Rows are points. The points of each table are mixes of a few directions, plus a little noise. Count the directions of each table, and those that both share. Where both have some left over, give the other angles between the two spaces (their principal angles), to ten degrees, smallest first.
In the rows, zero is written as 128.

First (7 x 3)
[[174 238 182]
 [102  67  99]
 [108  82 104]
 [129 130 129]
 [125 121 124]
 [121 110 119]
 [136 149 139]]
Second (5 x 3)
[[150 132 157]
 [187 140 207]
 [120 127 117]
 [ 97 122  86]
 [ 86 120  73]]
Directions: first 1, second 1, shared 0; angles 50

First (7 x 4)
[[108  95 142  55]
 [ 87 126 114 170]
 [107 145 110 198]
 [ 66 120 109 176]
 [144 133 131 125]
 [194 141 144  92]
 [188 137 146  83]]
Second (6 x 4)
[[175 150 131 139]
 [112 120 126 124]
 [ 53  92 122 111]
 [238 181 136 153]
 [120 123 127 127]
 [ 72 101 124 115]]
Directions: first 2, second 1, shared 1

First (7 x 6)
[[116 104 110 173 141 126]
 [ 68 151 195 135 155 106]
 [186  81  43 121  84 138]
 [153 182 164  60 120 142]
 [152 185 160 105 151 158]
 [ 94  96 130 125 108  94]
 [127  97  94 178 138 131]]
Second (8 x 6)
[[135 140 137 103 119 128]
 [128 104 121  56  66  92]
 [145 142 118 173 164 159]
 [109 147 144 210 194 153]
 [ 85 136 165 149 151 115]
 [144 116 119  54  72 106]
 [110 165 175 122 153 132]
 [168  75  45 158 105 138]]
Directions: first 3, second 3, shared 3

First (10 x 8)
[[ 30 122 193 103 116 122  99 148]
 [ 71 114 145 100 104  81 212 118]
 [145 131 119 139 165 175  61 144]
 [ 94 158 102  94  92 174 160 117]
 [ 83 119 165 114 142 131 115 142]
 [195 170  97 108  91 164 220  93]
 [173  88 131 148 199  96 144 135]
 [186 124 128 167 133 106  80 130]
 [113 134  89 140 101 128  91 128]
 [191 120 111 167 137 102  98 126]]
Second (10 x 8)
[[122  93 124 134  89 133 108 137]
 [152 202 125 200 116 132 137  95]
 [136 182 122 163 123 133 101  71]
 [178 184 141  59 167  86 114  81]
 [ 62  51 120 138 135 165 145 183]
 [132 157 134 121 175 124 164 138]
 [ 89  88 125 138 150 150 165 178]
 [102  55 128  41 121 124  64 113]
 [120  77 126 132  87 131 127 165]
 [186 191 136 152 118 102 154 121]]
Directions: first 5, second 4, shared 1; angles 40, 70, 80

First (7 x 9)
[[102 102 107 109 135 122 187 143 150]
 [156 175 136 141  95 111 138 126 120]
 [ 86 127 153 132 127 151 105 129 147]
 [177 100  67  89 126 121 138 121 116]
 [138 119  77  96 142 140  85 127 120]
 [120 140 157 165 151 106 153 138 115]
 [115 133 198 165 119 145  90 112 129]]
Second (10 x 9)
[[146 153 118 130 130 141 131 132 140]
 [ 92 139 130 133 140 116 127 142 124]
 [182 158 111 126 120 156 132 122 150]
 [ 93 108 139 129 133 110 126 131 114]
 [249 120 112 111  94 171 134  91 150]
 [100 146 127 135 140 122 128 142 128]
 [ 64 185 120 146 159 118 127 166 135]
 [ 71  40 163 121 122  84 121 114  86]
 [147 129 124 125 123 136 129 123 132]
 [137 101 134 122 119 124 127 117 120]]
Directions: first 5, second 2, shared 1; angles 50

First (11 x 11)
[[127 121 135  70 107 120 169 124 118 144 113]
 [ 49 104 144 155 162 119 126  68 143 157 134]
 [ 93 112 155 156  77  85 152 102 156 153  94]
 [165 145 109 169 142 148  85 160 128  96 151]
 [140 119 124 105 112 115 144 122 122 132 114]
 [174 175 120 188 180 156  73 156 118 100 119]
 [ 66 136 167 150 151 118 141  87 141 165  96]
 [161 141 121  79 111 150 143 175 116 114 147]
 [ 75 120 131 186 165 149  89 119 151 123 179]
 [160 100  94 118 117 111 121 116 116 113 132]
 [198 132 107  31  85 136 167 178  99 112 129]]
Second (8 x 11)
[[116 108 104 168 145 126 125 125  76  90 159]
 [150 166 119 118 129 155 129 119 139 195 145]
 [130 165 114  74 177 131 123 134 197 179 110]
 [ 97  55 135 189 107  96 129 133  51   7 134]
 [120  90 156 151  83 111 133 131 101  73 114]
 [146 155 145  97 111 139 131 127 167 179 111]
 [127 144 124  98 153 126 125 133 167 148 114]
 [138 141 127 130 120 140 129 123 126 153 137]]
Directions: first 5, second 3, shared 0; angles 30, 60, 80

First (10 x 12)
[[127 113 118 139 149 147 105  91 153 117 135 102]
 [113 124 138 136 178  93 138 134  95 144 135 163]
 [ 94 153 116 137 137  78 156 167  50 161 137 132]
 [154 128 115 118  61 183 111 113 184 101 117  80]
 [157 121 147 111  99 150 127 133 169 110 113 150]
 [ 86 131 109 153 189  90 129 118  71 153 150 114]
 [117 123 136 135 169 103 133 128 107 139 134 153]
 [159 162 140  90   7 141 163 198 132 123  99 140]
 [120 110 123 143 178 131 107  91 139 125 139 118]
 [153 114 137 120 111 163 112 108 180 105 120 125]]
Second (8 x 12)
[[123  97 122 142 146  98 151 106 128 175 154 103]
 [134  88 139 159 191  79 114  92 121 179 163 113]
 [110 116 123 144 115 202 144 111 179 119 126  81]
 [157 166 172 118 100 135 187 143 128 123  84 102]
 [124 156 135 121 113 117  88 167  83 101 126 158]
 [143 127 120 106 141  98 101 111 121 105 126 161]
 [137 151 130  94  97  86 123 146  82 101 123 147]
 [ 96 123  84 140 122 210 116 147 183 121 121 160]]
Directions: first 3, second 6, shared 1; angles 30, 40

First (10 x 14)
[[106 180 115 150 136 109  94 150 152 182 147 100 103 136]
 [134 136 117 152 145 114 163 129 137 116 118 128 153  90]
 [116  78 141  84 144 119 164 151 125 113 124 153 203 151]
 [125 115  89 151 101 122 105 160 126 127 147 116  77 129]
 [153  89 155 133 113 154 156 137 143 103 119 149 136 125]
 [114 115 111 161 130 160 119  72 120  67  91  99 125 147]
 [118 128 122  29 153  79 146 113  56 137 140 166 188 119]
 [119 198 170 181 104 148  48 203 223 249 173  91  39 177]
 [141 133 115 121 129 130 135  74  87  91 111 131 120 100]
 [153 111 146 118 123 147 150  92 110  93 109 147 136 109]]
Second (10 x 14)
[[110 119  96 126 122  98 106 125 126 108 121 134 135 110]
 [171 150 205 133 142 200 181 135 132 177 144 113 110 172]
 [ 96 112  70 124 117  73  87 123 125  91 116 139 142  95]
 [132 130 135 128 129 135 133 129 128 132 129 127 127 132]
 [167 148 199 133 141 195 177 134 132 173 143 114 112 168]
 [147 138 162 130 134 160 151 131 130 150 135 121 120 147]
 [153 141 172 131 136 170 159 132 130 156 137 119 118 153]
 [160 144 185 132 139 182 168 133 131 165 140 117 115 161]
 [ 69  98  21 121 109  27  54 118 122  59 106 149 153  67]
 [ 77 102  36 122 111  41  64 120 123  69 109 146 149  75]]
Directions: first 6, second 1, shared 0; angles 40

First (9 x 18)
[[120 137 110 140 147 196  99 174 169 107 107 102  64  98  61  99 117  70]
 [113 136 105 136 157 211  91 158 178 106 111 106  59  83  53  71 113  73]
 [128 124 134 121 124 105 138 101 114 137 139 141 154 135 154 129 131 154]
 [139 125 141 126 109  80 150 122  99 139 135 137 164 157 168 170 138 154]
 [103 130 105 121 168 206  92 102 174 115 128 128  82  69  72  30 109 107]
 [140 136 128 147 116 137 126 198 134 117 105 100  97 144 103 177 132  85]
 [132 127 132 128 121 113 135 129 119 131 129 129 138 138 140 143 131 134]
 [154 119 161 122  81   7 182 106  56 157 147 152 220 199 231 228 152 196]
 [122 119 135 111 129  96 140  63 108 144 152 157 174 128 171 105 130 180]]
Second (11 x 18)
[[145 125 146 130 100  67 156 135  92 140 132 133 168 170 175 193 142 152]
 [141 126 141 130 107  82 149 133 100 137 131 132 159 160 164 178 138 146]
 [152 124 153 131  87  40 168 139  76 146 133 135 186 188 196 223 148 163]
 [108 131 107 126 162 202  94 119 172 113 123 122  79  77  71  49 111  99]
 [100 133  98 125 176 232  81 116 189 107 122 119  60  57  48  17 105  87]
 [135 127 136 129 116 101 140 131 112 133 130 130 146 147 149 157 134 139]
 [149 125 150 131  93  51 163 137  83 143 133 135 179 180 188 210 145 158]
 [111 131 110 126 157 191  99 121 166 115 124 123  86  85  79  60 114 103]
 [115 130 114 126 150 175 106 122 156 119 125 124  97  96  91  77 118 109]
 [144 125 145 130 100  68 155 135  93 140 132 133 167 169 175 192 141 152]
 [108 131 108 126 161 199  95 120 170 114 124 122  81  79  73  52 112 100]]
Directions: first 2, second 1, shared 1

First (8 x 20)
[[125  70 144 107 113 138 128 180 115 188  67  75  92 110 162 104 129 125
  137 161]
 [107 123 146 158 113 102 137 119 121 109 132 121 109  93 125 126 153 107
  102 164]
 [ 87 191 107 180 139  99  56  63  84  46 226 149 171  72  76 141 125 112
   75 144]
 [ 85  72 135 135  98 132  98 153  98 156 102  73 111  60 136  75 114 123
  108 177]
 [158 169 150 152 131  96 214  96 183  82 140 191 113 178 125 174 178 113
  131 106]
 [140 117  90  82 134 184 117 135 150 157 121 140 171 166 119  92  62 177
  167  63]
 [164 192 106 113 176 129  89 111 111 109 172 155 157 179 118 189 127 131
  141  94]
 [158  90 144  96 120 143 184 169 162 178  64 119  97 168 162 124 135 136
  162 118]]
Second (8 x 20)
[[163 157  66  75 176 160  32 187  68 171 137  84 175 147  96 126  69 171
  156 100]
 [133 152 127 139 138 111 122 124 118 110 143 132 128 127 117 146 142 120
  119 135]
 [102 131 134 172 100  98 161 114 140  85 143 138 126  86  91  98 142 123
   97 148]
 [159 135 157 123 150  98 126 158 103 152 103 100  82 147 163 191 183  95
  131 170]
 [130 115  77  82 137 183  73 157 113 166 126 107 179 137 106  77  48 181
  157  81]
 [ 80  46 186 162  54 124 240  87 207 120  81 156  80  97 168  74 154 105
  113 148]
 [151 182 108 109 174 139  76  98 108 113 175 156 158 172 131 188 122 126
  140  93]
 [105 104 168 160  95 110 192  94 169 107 117 153  95 114 151 123 165 102
  110 149]]
Directions: first 4, second 4, shared 3; angles 50

First (10 x 24)
[[129 119 123 127 118 114 148 118 148 128 129 158 125 122 115 124 126 119
  140 137 136 123 104 109]
 [131 129 117 116 136 128  87 144 112 139 141 129 151 153 134 149 144 141
  127  97 122 118 144 113]
 [130 129 108 127 100 103 127 133 146 135 146 163 135 132 109 144 134 114
  128 115 152 107 100  95]
 [124 125 170 136 169 168 164 108 113 113  86  79  99 102 154  85 107 142
  139 172  91 173 162 186]
 [125  35 169 112 249 161 129  57 116  74 108  91 122 124 133  69 100 168
  141 213  57 157 127 185]
 [127 170 123 141  99 135 113 160 112 141 131  98 126 129 139 146 134 121
  104  99 144 127 154 141]
 [128 162 128 134 104 134 130 151 121 145 121 119 125 126 141 138 134 124
  127 106 136 134 149 128]
 [126 144  96 145  84 101  97 150 133 122 169 123 134 133 102 160 130 104
   75 105 176  89  99 123]
 [131 133 112 121 101 107 135 134 146 144 135 173 137 134 118 142 139 119
  146 110 143 115 109  86]
 [129 133 134 123 123 129 149 126 135 140 115 147 125 124 134 123 131 128
  153 127 122 138 131 114]]
Second (8 x 24)
[[141 124 140 127 153 113 127  91 135 106 101 141 120 107  81 133 137  93
  156 184 140 140 103 125]
 [120 103 130 105 180 132 129 125 120 128 144  92 109 154 133 130 114 148
  132 153 118 125 123 120]
 [142 158 110 128  82 129  65 164 110 155 127 176 191 146 146 158 173 136
  131  37 117 119 171 107]
 [115  71 126 131 111 136 173 113 158 124 144 178 143 123 164  74 103 168
  123 107  90 121 110 133]
 [125 145 135 153 113 150 109 142 107 116 127  88 134 115 148 118 123 134
   85 109 122 134 159 183]
 [125  81 119 120 136 120 131 110 146 118 145 165 145 136 128 110 121 146
  128 124 112 112 102 116]
 [136 195 146 137 122 130 144 137 115 140  88  91  92 106 109 151 138  86
  150 159 159 157 148 134]
 [120 147 117 123 128 113 147 143 132 137 148  93  90 137 114 150 115 112
  119 149 166 117 107 108]]
Directions: first 4, second 6, shared 4

First (10 x 32)
[[209 168 159 110  94 137 138 135 130 106 122 111 111 129 182 132 124 116
  142 140  89 117 127 134 110 126 122 133 109 154  58 189]
 [ 68 122 100 150 104 124 129 136 133 113 112 146 110 156  59 148 101 151
  121 123 161 138 147 111 111 131 115 135 141  95 183  75]
 [187 170 159 123 147 132  99  80 116 116 135 144  95 150 127 153 150 116
  125 146  85 156 110 139 137 146 149 123  96 165  56 188]
 [ 93  80  97 111 132 115 170 110 116 165 105 156 134 113 114  90 107 139
  107 121 172 122 150 113 181 123 107 119 131 114 167 101]
 [ 67  79 109 125 109 127 171 157 130 142 100 140 142 133 106 109  91 141
  119 111 154 116 159 102 126 135  99 128 145 103 172  74]
 [182 166 165 126 125 143 107 149 138 106 145  96 135 125 177 146 147 111
  150 134  80 122 108 141  90 130 141 135 122 150  75 169]
 [173 141 190 123 177 136  92 135 125 117 170 108 145 123 182 137 182  96
  142 125  47 134  79 137  93 151 160 121 116 178  61 175]
 [ 74 109  45 147 108  99 137 132 131 132 134 136 117  96  93  97 121 155
  114 120 224 108 137 128 161  76 112 127 161  73 249  75]
 [ 68 110  88 145 135 145 130 123 147 175 106 108 178 115  85 139  99 148
  132 141 205 131 180 153 174 117 130 140 144  78 173  66]
 [163 137 168 121 154 124 108 123 117 110 154 135 114 137 155 131 162 109
  129 123  66 136  87 121 101 147 142 118 114 170  85 169]]
Second (11 x 32)
[[128  96 139 108 130 128 155 186 108 129 152 125 130 135 163  82 149 144
  129  83  74 106  77  82  78 138 102  94 119 163 190 146]
 [104 142 110 163 139 123  83 165 151 101 170  89 154  96 140 141 160 121
  149 124 152 110 105 151  93  99 150 141 168  97 174  94]
 [124 152 128 142  76 174 137 218 178 129 110  38 204 112 167 156  92 135
  174 136 151  91 177 159  82 111 119 161 156  83 131  93]
 [125 151 113 146 142 102  96  46 127 108 122 169  84 126  80 159 127 109
  109 159 167 159 146 151 177 119 153 149 134 112  82 121]
 [154 158 132 118  84 165 155 107 143 156  66 116 138 156 106 164  62 144
  135 162 152 141 207 149 165 140 115 148 102 114  65 138]
 [132 122 126 124 154 116 122  88 110 135 135 157 107 133 111 119 144 128
  111 129 125 145 114 124 155 136 136 115 115 144 126 142]
 [159 168 108 125 107 114 122  67  89 112 118 195  20 200  44 137 123 171
   98 128 113 169 106  96 139 138 113  95  73 159 158 179]
 [133 160 113 144 103 121 114 121 130  98 127 137  91 147  97 150 121 138
  127 134 138 136 129 127 113 118 127 133 127 116 140 130]
 [111 110 116 138 218 107  77  68 114 160 175 144 142  96 117 113 191 114
  115 130 146 151  87 153 185 123 171 113 130 139 148 125]
 [110  72 164 104 118 133 178 208 142 127 122  97 189  89 215  91 118  98
  143 104  94  82 133 108  86 136 107 139 162 131 107 106]
 [128  79 157  96 141 127 173 134 118 148 112 141 148 117 170  95 119 110
  119 116  97 118 133 106 138 150 113 122 125 153  90 134]]
Directions: first 6, second 5, shared 4; angles 90

First (11 x 32)
[[143 113 140 151 116 175 134 137 119 139  96 149 136 133 158 124  84 112
  150 142 112 114 100 137 104 116 143  98 129 150 118 114]
 [138 105 150 147 136 132 123 120 143 125 115 151 116 139 138 128 108 122
  158 149 122 118 138 150 119  99 135 114 128 152 148 124]
 [123 120 139 126 147  89 117 112 151 115 145 132 109 135 111 132 149 136
  137 136 136 131 162 141 141 111 121 142 127 132 157 136]
 [152 106 144 164 106 208 140 145 110 148  76 159 144 134 178 121  56 102
  159 148 102 105  79 138  89 113 153  80 130 161 107 105]
 [123 119 139 125 148  86 117 111 152 114 146 131 108 135 110 132 151 137
  138 137 137 131 165 142 141 110 121 143 127 132 159 137]
 [139  92 165 152 151 109 114 108 164 117 121 162  99 147 131 131 114 126
  176 163 125 116 163 166 123  77 133 117 127 164 174 127]
 [127 111 148 133 151  88 114 109 158 114 141 140 103 139 113 133 143 135
  149 145 135 127 168 150 138  99 123 137 127 141 166 135]
 [ 82 218  44  43 113  69 140 145  85 125 201  31 161  86  65 131 235 162
    7  44 164 176 123  48 181 236  91 203 128  27  69 156]
 [140 132 120 140 100 195 144 151  96 148  95 132 155 122 162 121  84 111
  125 124 112 118  74 116 103 144 143 100 130 132  89 112]
 [ 98 178  83  76 129  72 130 130 114 120 181  71 138 106  81 132 204 153
   60  82 154 159 143  87 167 184 102 180 127  69 108 149]
 [144 114 137 151 112 184 136 140 114 142  93 148 141 131 162 123  79 110
  147 140 110 113  92 134 102 120 145  95 129 149 112 112]]
Second (9 x 32)
[[146 134 137 146 141 148 174 150 135 147 111 135 108 155 130 120 159 127
  168 149 162 104 124 112  93 148 159 167 149 104 200 129]
 [103 118 133 101 119 107  75 143 127  99 159 109 141  69 107 115  95 133
   69  90  92 142 110 135 208  90 111 121 120  98  52 128]
 [115  85 192 140 155 137 100 135 167 137 122 144 154  54 122 104  85 167
  122 136  82 139 117 127 184  68 118 105 148 117 109  98]
 [127 150  96 108 159 125 163 129 142  80 163 142 156 145 124 154 120 148
   67 121 161 127 122 120 123 146  93 129 173 141 109 145]
 [103 154 117 102 161  90 136  93 148 137 159 104 169  92  99 139 176 186
   80 117 134 174 158  91 147 167  74 134 144 124 116 126]
 [136 153  89 128  97 173 152 128  89 140 108 124 154 151 157 141 112 112
  117 122 132 129  96 116  81 176 127 102 120 150  92 125]
 [157 119 123 151  86 149 133 175  99 129  98 136  54 188 140 108 129  53
  197 137 147  71 111 157  98 110 206 165  99 101 185 144]
 [131  97 153 136 116 138  96 153 128 112 122 142 107 116 133 112  83 102
  138 125 106 109 109 157 158  72 153 121 120 119 112 125]
 [131 143 108 138 118  86 122  45 118 168 110 118 109 182 132 156 192 127
  192 156 135 159 206 140  59 177 110 111  78 195 179 133]]
Directions: first 2, second 6, shared 2

First (11 x 32)
[[118 114  98 142 104 142 104  73 111 146 137  87 128 146 134 133 190 113
  142 136  91 168 138  56  68 132 141 128 138 149 115 170]
 [160 127 154 115 109 100 139 163 139  88 118 148 162  94 108 162  89 145
  121  96 134 152 144 167 147 125 144 143  80 106 136 119]
 [206 127 133 133  85 108 140 128  89  53 184 153 180  56 138 168 126 101
  100  53 129 192  76 103 127 143 122 228  41  56 141 146]
 [ 66 176 138 123 186 123 130 186 133 170 109 148  96 159 166 134  92 174
  123 106 128  87 120 181 153 107 147  83 160 157 139 123]
 [111  80  97 137 112 145 117  70 149 162 128  92 109 153  95  73 193 102
  151 214 120 108 164  70  96 122 110 107 171 169 113 124]
 [ 74 120  94 141 152 155 115  95 134 190 133 101  84 175 140  77 183 118
  144 188 115  88 131  83 102 117 117  96 193 178 118 132]
 [181 126 154 120  95 123 129 125 122  76 110 127 166 100 110 175  87 124
  123  88 133 175 137 149 131 154 136 143  83  87 124 135]
 [113  98 102 135 129 127 132 112 143 151 155 127 111 130 115  72 178 110
  134 185 131  93 130  93 125 110 105 139 150 152 131 111]
 [ 58 133 111 127 165  94 133 185 155 180 145 153 104 139 138  94 155 170
  130 149 116  79 142 139 139  69 146 114 148 188 148 112]
 [119 211 163 125 192 156 139 173  88 125 113 160 103 144 199 165  36 142
  103  51 157 101  55 205 178 159 122 112 144  82 133 126]
 [200  97 164 112  80 135 132  98 145  67  78 112 166 110  68 156  74 108
  137 139 154 160 170 163 141 169 117 115  99  85 111 111]]
Second (9 x 32)
[[101 115 111 101 125  95 140 158 149 117 136 133 142 119 116 119 110 122
  173 133 121 145 146 126 159  92 183  95 155 159  98 146]
 [104  76  66 120 101 119 160 144 166  90 144 126 129 112 103 119 160  95
  159 169 113 136 155  76 143  96 205 138 111 143 102 168]
 [174 186 159 211 113 144 117  53 105 116  55  95 119 115 144 146 162 142
   40  53  74 143 155 223  35 206  40 192  42 106 249  66]
 [106 158  95 132 127 148 112 125 115 128  91 138 100 156 148 131 113 116
  107 141 151 112  88 121 142 123 140  94 153 129  72 147]
 [141 145 150 149 149 156 102 110 126 164 140 121 112 126 164 119 164 160
   59 124 126  75 107 155  94 160  59 163  98 118 179  97]
 [ 83 113  87 128 123 122 125 137 170 130 139 110 124 118 137 123 158 144
  117 133 101 121 157 140 122 104 176 112 118 178 130 135]
 [189 107 216 120 138 164 121 102  64 154 164 122 153 161  87 187  79 142
  167 107 177 191 127  80 122 157  66 132 153  67 132 108]
 [173 126 175  98 141 110 144 150  95 123 143 164 144 125 112 111  88 103
  174 143 163 123  93  99 165 132  94 143 156  77 110 133]
 [ 80 125  93  92 136  94 130 174 162 129 140 142 129 119 140  97 119 128
  156 149 125 106 124 133 171  81 188  84 165 175  81 152]]
Directions: first 5, second 6, shared 0; angles 30, 30, 30, 50, 80
